Every row gives one point. The points of each table are mixes of a few directions, plus a little noise. How many directions does each table use, and how many do they share? Where both have some left over, give the other angles between the two spaces (their principal angles), to ten degrees, smallest first.

First, 6 rows:
[[  9  35]
 [ -2  -8]
 [ -9 -33]
 [ 16  60]
 [ -5 -21]
 [ -9 -34]]
Second:
[[ -6   6]
 [ 34 -34]
 [-29  28]
 [-10  10]
 [-38  37]
 [ 28 -28]
 [ 20 -20]]
Directions: first 1, second 1, shared 0; angles 60

First (5 x 4):
[[ -5  31 -15 -56]
 [-40  -5  -9  33]
 [ 10 -18  11  29]
 [ 32 -27  21  33]
 [  4  20  -7 -40]]
Second, 7 rows:
[[  0  26 -11 -50]
 [ 32 -19  18  18]
 [  3  -5   3   8]
 [-60  11 -23  13]
 [-14  31 -17 -50]
 [ 29 -36  24  52]
 [  9  -7   6   9]]
Directions: first 2, second 2, shared 2

First (7 x 8):
[[ 32 -24  26 -32  15 -22  -1   8]
 [-31  14 -34  10 -26   1  -9  13]
 [-45  -1 -11  32 -40  26  -9 -10]
 [ -6   5  -4  -2  11 -22  15   4]
 [ 40  25  10   7  16  60  -4   4]
 [-16 -17  12  -6   4 -41  19  -2]
 [ 27  -1   0  -8  21  -3 -11 -18]]
Second (7 x 8):
[[-17  10  -7  -5  26   4  -9   5]
 [-17  -1  -6   7  45   6 -12   6]
 [-48  26   0 -14  22 -12 -14  23]
 [ 43   3 -17 -16 -24  21  12 -27]
 [ -7  33  -5 -33 -40  -8   5   3]
 [ 31 -34  21  27 -36  -9  14  -7]
 [ 16 -36  13  34   8  -1   3  -3]]
Directions: first 5, second 3, shared 0; angles 30, 50, 70

First, 10 rows:
[[-21   3   0 -11 -18 -15   3 -30 -15]
 [-39  -6  60   6 -27 -42 -39 -26 -47]
 [-11   6 -25  -9  -3   0  12 -17  -3]
 [  0  -7  -8   8  22   7  25  26  25]
 [  6  -8  -8   5  32 -13   2  47  16]
 [ 53  -2  11 -23 -14  -3 -15  16  21]
 [  8  -2 -12   9  15  23  25  15  25]
 [ 18   1  16   2 -12  17  -4  -8   4]
 [ 14  11 -12  -6 -10   0 -28 -11 -23]
 [-27   5 -20  20  14  23  22 -10  -3]]
Second (9 x 9):
[[-11  37   8 -17 -18  -1  -5  -4   9]
 [ -8  -3 -29   1  -6  14 -34   8   0]
 [  2 -32  -5   6  27  -6  21  -7  -8]
 [-26   6 -10  -9 -12   9  -5   0  19]
 [-11  18   7  -8 -22   7  -2   5  18]
 [ 46   1  24  -5  57 -45  46 -28 -57]
 [ 34   4  29  14 -35  13  -2  31  12]
 [ -2 -15 -18  -7   6   7   3   6   5]
 [-25 -16  -7  24   2   1 -22 -11   1]]
Directions: first 5, second 5, shared 1; angles 30, 30, 60, 80
